Rows are points. To make a cloud, some directions were put in groups of two or more. Within a group, all points are equally far from the middle, so they leave a hole (a ring in 2 directions, a hollow ball in 3). The other directions are filled evenly. Then the cloud was stretched, turned, moved and blurred a little. Count the holes, and give their numbers of directions, smallest first.

Cloud, 15 rows:
[[-3, 45],
[-28, -57],
[15, 53],
[-30, -55],
[-41, -24],
[3, -60],
[-35, -51],
[43, -18],
[-40, -23],
[50, -2],
[52, 10],
[-27, -58],
[46, -15],
[53, 17],
[53, 21]]
Holes: 1 (2)

Cloud (21 x 3):
[[8, 2, -22],
[53, -24, -2],
[-22, 21, 2],
[-38, 7, 59],
[52, -16, 9],
[-19, -11, -8],
[22, -32, 20],
[7, -37, -6],
[-6, 33, 30],
[60, -22, -22],
[14, -39, -4],
[-11, 12, -11],
[39, -28, -17],
[38, -31, 3],
[46, -15, -32],
[58, -20, -3],
[8, -10, 40],
[7, 19, 37],
[-14, 19, -5],
[-23, 32, 25],
[8, -16, 40]]
Holes: 1 (2)

Cloud:
[[-26, -21, -2, 25],
[-35, -1, 15, 37],
[-21, 36, 17, 18],
[-4, -8, 19, -24],
[-34, 11, 19, 24],
[12, 33, 4, -42],
[34, 40, -10, -23],
[14, 51, 7, -9],
[11, 15, -29, 22],
[-34, 14, -7, 24],
[8, -14, -24, 5],
[24, -23, -2, -7],
[3, 29, 29, 17],
[-14, -23, -9, 8],
[-31, -21, 7, 33],
[24, -8, 1, -28],
[28, 2, -19, 3],
[-13, 23, 3, 42],
[25, 21, -26, 8],
[-8, 56, -26, 20],
[20, 60, -4, -26],
[-20, 0, 11, 52],
[-23, -2, -9, -6],
[1, 41, 0, -42],
[9, -6, -20, -25],
[-32, -3, 14, 45],
[-7, 48, 13, -18],
[3, 55, -20, 18],
[11, 39, 6, 16]]
Holes: 1 (3)

Cloud (51 x 6):
[[23, -33, -16, -19, -5, 27],
[7, -10, 22, 52, -46, 4],
[-7, 7, -2, -9, -53, -12],
[-29, -36, -41, 11, -17, 19],
[-25, 38, 7, 20, -2, -29],
[8, 27, 23, -1, -13, -42],
[11, -5, 17, -29, -34, -2],
[30, -21, 25, 6, -39, -24],
[-26, 19, 5, -40, 28, 9],
[-12, -14, -1, 43, -3, -32],
[-15, 22, -53, -39, 24, -5],
[-2, -12, -22, 3, 11, 49],
[17, -1, -39, 15, 12, -30],
[-26, -25, -15, 16, 11, -39],
[2, 26, -36, 11, -20, -48],
[29, 25, 35, -13, -30, 2],
[-39, 16, -3, -33, 22, -13],
[-11, -20, -8, 28, -4, -46],
[1, 48, -12, 26, -29, -18],
[48, 11, 48, 37, -9, 20],
[30, 24, 58, 32, -13, 14],
[29, 4, -5, 33, 20, -4],
[-10, -41, -20, 11, -47, 3],
[-43, 12, -37, 10, 14, 22],
[9, 11, -26, -43, -8, 23],
[32, -6, -24, 36, -32, -22],
[27, -5, -35, -9, -43, 1],
[-11, 38, -47, -18, 23, -24],
[-43, -22, -15, 14, -9, 24],
[12, -3, -37, 31, -3, -35],
[-3, -23, 6, 3, 23, -32],
[-15, -31, -53, -11, -32, 2],
[-36, -27, -51, 6, 8, -26],
[11, 18, 35, -15, -25, 29],
[41, 35, -8, -3, -25, -10],
[29, -16, -11, -33, -18, 14],
[-31, 24, -60, -16, 12, -37],
[10, 2, 45, 46, -37, 8],
[-9, 38, 28, 7, 5, -28],
[-22, -22, -13, -21, 20, -39],
[-20, -42, -10, -25, 8, -7],
[-41, -12, 9, 3, 17, 19],
[-9, 14, -5, -3, -55, -11],
[23, 51, 3, 29, 5, 6],
[35, -5, 3, 16, 22, -20],
[16, 9, -5, 20, -26, 54],
[23, -18, 26, 5, -8, 53],
[-10, -31, -12, -37, 20, -11],
[-20, -9, 20, 9, 33, 8],
[29, -19, 49, 27, -29, 28],
[11, 14, 52, 34, -34, 15]]
Holes: 3 (2, 2, 2)

Cloud (87 x 8):
[[-24, -11, 7, -30, 4, 26, -4, 13],
[2, 2, -5, 9, 22, 14, 7, 33],
[32, 22, -7, -42, 33, 9, -11, -14],
[-11, -14, 15, 13, -20, 0, -13, -10],
[20, 10, 10, -27, 9, 13, 0, -52],
[-28, 6, 13, 2, 28, 17, -11, -27],
[24, -33, 8, -46, 7, -14, -20, 10],
[-15, -18, 3, -36, 3, -20, -11, 34],
[-38, -13, -9, -10, 19, -21, -13, 12],
[1, -38, -24, -18, -19, -3, -28, -27],
[5, -30, -30, -6, 4, 10, -39, -17],
[16, 37, -12, -43, 35, 6, 7, -8],
[14, 26, 3, -10, -16, -4, 10, 12],
[14, -12, -29, -5, 13, 12, 21, -7],
[1, 15, 40, -32, 27, 6, 3, -17],
[5, 32, 16, -35, 27, 28, 12, -25],
[3, 25, -21, -25, -5, -4, -17, 30],
[10, 5, -10, -29, -2, -24, -30, -23],
[5, -49, 1, -27, -7, -9, -41, -7],
[28, 11, 18, -21, -13, 22, 0, -20],
[-37, 11, 14, -41, 1, -20, 17, 8],
[2, -17, -1, -29, 25, 20, 7, -29],
[-6, 35, 3, 8, 31, 6, -3, -42],
[-15, -39, 0, -19, -5, -26, -7, -28],
[21, -37, 12, 17, -10, -2, -8, -2],
[7, 29, -12, -35, 18, 23, -35, -4],
[-13, -9, 1, 0, -18, 6, 0, 35],
[15, 37, 3, 7, 19, -2, 19, 4],
[0, -12, -7, -11, 27, -32, 24, -6],
[21, -17, -17, -30, 27, 19, -29, 3],
[-3, -19, -25, -38, -5, 0, -6, 32],
[1, 25, -35, -18, -11, 22, 5, 1],
[16, -37, 2, 16, -6, -18, -8, -1],
[9, 34, -2, -9, 9, 6, 41, -16],
[26, 22, -14, 3, 9, 26, 7, -24],
[16, -26, -29, -32, -19, 20, -27, 3],
[21, 19, -9, -42, 35, 10, -12, -28],
[19, -22, -11, -10, -11, -6, 7, -43],
[-4, 12, 25, -29, 3, -7, -29, -9],
[3, -25, -35, 7, -3, 6, -31, -11],
[-13, -2, 12, -45, 11, -27, 26, 1],
[-2, -23, -1, 13, 18, 5, 28, 3],
[26, 41, 5, -26, 18, -1, 13, 6],
[-19, -5, -32, -28, -8, -5, 15, 17],
[11, -14, 27, -35, 4, -5, -22, 20],
[8, -1, -22, -28, -5, -30, -11, 15],
[22, -29, 12, -30, 1, -9, 0, 31],
[-23, -21, -3, -16, -12, -22, 22, 19],
[27, 24, 13, -28, 29, 8, -19, -32],
[-10, 39, 8, -29, 21, 34, 6, -2],
[16, -7, -9, -18, -28, 5, 18, -27],
[18, 22, 2, -5, 16, 38, -11, -4],
[-24, 13, 0, -17, 23, -10, -28, 23],
[1, 30, -25, 7, 26, -1, -3, -35],
[9, 17, 2, -25, 14, 30, 25, -27],
[-1, -37, 18, -4, -22, 6, 13, 5],
[-23, -3, -2, 8, -10, -9, -1, 29],
[7, -22, -36, 5, -20, 0, -19, 8],
[30, -18, -3, -33, -15, 8, -9, -39],
[14, 4, -13, 19, 20, 18, -26, -21],
[0, -50, 8, 8, -19, -6, -14, -4],
[3, 15, -3, -55, -4, -8, -21, -25],
[-8, 29, -17, 1, 17, 17, -13, -43],
[-6, 0, -24, -30, 41, -13, -17, 4],
[21, -8, -18, 11, 22, 4, 6, 21],
[11, -33, -3, -3, 11, 12, 23, -14],
[7, -37, -16, -8, -17, -20, -4, -28],
[23, -43, -8, -42, -17, 3, -32, -6],
[18, 26, 7, -39, 15, 19, 24, -19],
[-3, -2, 17, -19, 7, -2, 45, 5],
[-25, -33, 9, -23, 4, -21, -25, -3],
[14, -23, -22, 4, 17, 3, 20, 3],
[-32, 13, 1, -43, -1, 15, 16, 14],
[14, 10, 9, -11, 31, 17, -1, 29],
[-4, 2, 19, 20, 28, -15, 3, -13],
[-9, -28, -5, -39, 10, 1, -36, 17],
[29, -4, 18, -33, -4, 5, -37, -3],
[-28, 5, 12, -23, 44, -2, 8, -34],
[-7, -44, -13, -6, -3, 7, -39, -6],
[3, 7, 14, -44, 2, -6, -4, -47],
[-1, -12, 14, 11, -18, -5, 8, 16],
[-27, 56, -3, -35, 35, 5, 0, -14],
[0, 18, 2, -37, -13, 23, -30, -18],
[-13, -1, 19, -29, 35, 17, 8, -28],
[-18, 50, 10, -6, 47, -6, 3, -12],
[-40, 31, -1, 10, 25, -5, 0, 4],
[-4, -13, -9, -60, -12, 0, -1, 5]]
Holes: 3 (2, 3, 3)
